Rows are points. Each copy is the shape, with its points in the same order, stretched, turned, moved and blurred by noise. Say if it was mirrored as well.

Shape:
[[ 10 -31  15]
 [  1 -74 -15]
 [ 15  12 -46]
 [ 16 -68  16]
 [ 20  29  -8]
 [ -5  62  12]
 [ 16 -20  -8]
 [-27  14  25]]
Copy 1 (8 x 3):
[[ 33 -20  26]
 [ 87 -15  15]
 [ 11 -19 -41]
 [ 66 -29  31]
 [-18 -18  -6]
 [-55   4   6]
 [ 30 -23  13]
 [ -5  20  31]]
Copy 1 is: mirrored
Copy 2:
[[  6 -22  15]
 [  8 -67  50]
 [ 12  31  62]
 [ 21 -69  11]
 [  7  46  24]
 [-22  71   4]
 [ 17  -6  30]
 [-46  21   1]]
Copy 2 is: mirrored

Shape (8 x 4):
[[-13 -45 -40   1]
 [ 15  45 -28 -32]
 [ 38  -6  69 -51]
 [  2 -23 -24  12]
 [-21  16 -17  -1]
 [ 29 -23 -34  21]
 [-36  86   7 -11]
 [  7  46 -18  -9]]
Copy 1 (8 x 4):
[[-34   3  48  28]
 [ 21  54  -6 -22]
 [ 51 -24  40 -87]
 [-10  -4  25  25]
 [-22  14  -4  -8]
 [ 16   1  29  41]
 [-10  28 -65 -58]
 [ 18  30 -22 -15]]
Copy 1 is: mirrored
Copy 2:
[[ 16 -50   4  -3]
 [ 41  28  33 -20]
 [ -8  24 -58 -71]
 [ 16 -35  -9   8]
 [  7   7  19  -1]
 [ 43 -19 -18  11]
 [ -3  71  53 -11]
 [ 32  30  20 -11]]
Copy 2 is: mirrored
Copy 3:
[[ -8 -37 -48  10]
 [  4  48   0 -20]
 [  6 -27  71 -62]
 [  4 -24 -23  19]
 [-27  17 -11  14]
 [ 33 -23 -28  21]
 [-52  81  35  18]
 [ -4  47   8   6]]
Copy 3 is: only turned
Copy 4:
[[ -6 -45 -45  17]
 [  5  42 -41 -41]
 [ 39 -13  54 -61]
 [ 10 -18 -33  20]
 [-18  14 -21  -1]
 [ 37 -13 -43  23]
 [-42  82   1 -24]
 [  0  46 -29 -18]]
Copy 4 is: only turned

Shape (11 x 6):
[[ -4 -36 -14 -48  67  25]
 [-24   5  15  22 -34 -54]
 [ 25  18 -30 -22  43  31]
 [-48  31  -9   3  36  -4]
 [  3  12  25 -44   0 -37]
 [ 25  -6  28  -1  29  -6]
 [ 54 -16  25 -63  76   6]
 [-45 -11 -17 -50  -2 -48]
 [ -9   6  -1  -8 -20  42]
 [ 32  -8  58   2  20  24]
 [ 14   5  28  56  15 -69]]
Copy 1, 11 rows:
[[-18 -28  20 -59  17  17]
 [ 11  30 -10  45 -17 -56]
 [ 14   9   7 -30  15  47]
 [-33  46  10   7   8  -1]
 [ 29  36  15 -23 -23 -38]
 [ 27   0  37  -1  -2  -7]
 [ 39 -11  56 -72  12   9]
 [-16  30 -35 -34 -11 -48]
 [ -4   1   1  12 -42  27]
 [ 28 -11  63  12 -24   3]
 [ 40  23  28  58  29 -51]]
Copy 1 is: only turned
Copy 2:
[[ -5 -34  -1 -68  71 -15]
 [-19  -6  11  41 -49 -29]
 [ 32  16   4 -49  47   7]
 [-48  30   6 -11  25 -12]
 [  7  -9  41 -24  -9 -56]
 [ 21 -21  43   4  26  -7]
 [ 49 -35  55 -57  82 -38]
 [-33 -15 -16 -39 -15 -72]
 [ -3   3  13 -41 -20  37]
 [ 18 -27  72  -3  21  27]
 [ 12 -12  33  91   3 -30]]
Copy 2 is: only turned

Shape:
[[ -3  -5  26 -15  -9  45 109  -6   7]
 [ -2  14   6   6  -8   5 -22 -18  15]
 [  7  -8  16   2  -4   7   5   5 -10]
 [ -9  24 -16  -4  -1 -18 -11 -26  -4]
 [ 46  21 -17 -14 -10   4 -17  12  -8]
 [  0 -13  25 -22  14 -17  28  31  43]
 [-14 -12  16  -3  -8 -15 -10 -16  -9]
 [-12  -6  22 -49  29 -12 -13 -21 -11]
 [-12  26 -35 -10  19  -5 -19  40  31]
 [  5  50  23  -9 -16 -16 -13   3 -11]
 [-11 -12   7 -18 -18   3 -14  25   0]
 [-14  21  24 -25 -10  -2 -16  12  45]
 [ 13  -7 -49 -19 -22 -17 -17  -7 -12]]
Copy 1:
[[ 29 -33   1  -2   8  29 121  13  -3]
 [  2  23  19  -8  -4  23 -21  -3  19]
 [  0  -5  17  11  13   7   1  11  -3]
 [  3  27  15 -27   6  -8 -15 -29  11]
 [ 34   7  19 -19   6 -19 -35  37 -14]
 [  9 -37   6   5  23  -3  18  18  67]
 [-16  -4  28   2   9   4 -14 -28   9]
 [-30 -30  26 -45  39   8 -18  -9  17]
 [ -6  21 -30 -18   1 -24 -29  29  47]
 [ -4  30  57 -26  -5 -22  -4  18  14]
 [-18 -15   8   6 -16 -13 -21   9  12]
 [-10  -1  23 -18 -21  10 -11  19  63]
 [ 27  -5  -3 -17  -7 -32 -44 -24 -17]]
Copy 1 is: only turned
Copy 2, 13 rows:
[[ -2  45  76 -26  -5  17  35  48  42]
 [ 16  12  -7  -1 -15  -7 -11 -23  21]
 [  8  -5  22   0 -16   6  -4  -2   1]
 [ 17  16 -11 -14  -4 -15   5 -33  -6]
 [ 28  11 -16 -13 -25  10 -24   6 -25]
 [  5 -27  30 -21  16 -22 -10  41  35]
 [  4 -19  19  -9 -17 -12   6 -27   3]
 [ 14 -23  42 -53  -2 -10 -25 -39  -9]
 [ -9   0 -36 -12  27  -7 -26  11  11]
 [ 14  30   8  -2 -22 -40 -29 -14 -14]
 [-20 -24  10 -18 -21  -2  -9   3   4]
 [  1   4   4 -23 -13 -34 -32   9  41]
 [  5 -19 -31 -34 -23  13  23 -10 -31]]
Copy 2 is: only turned
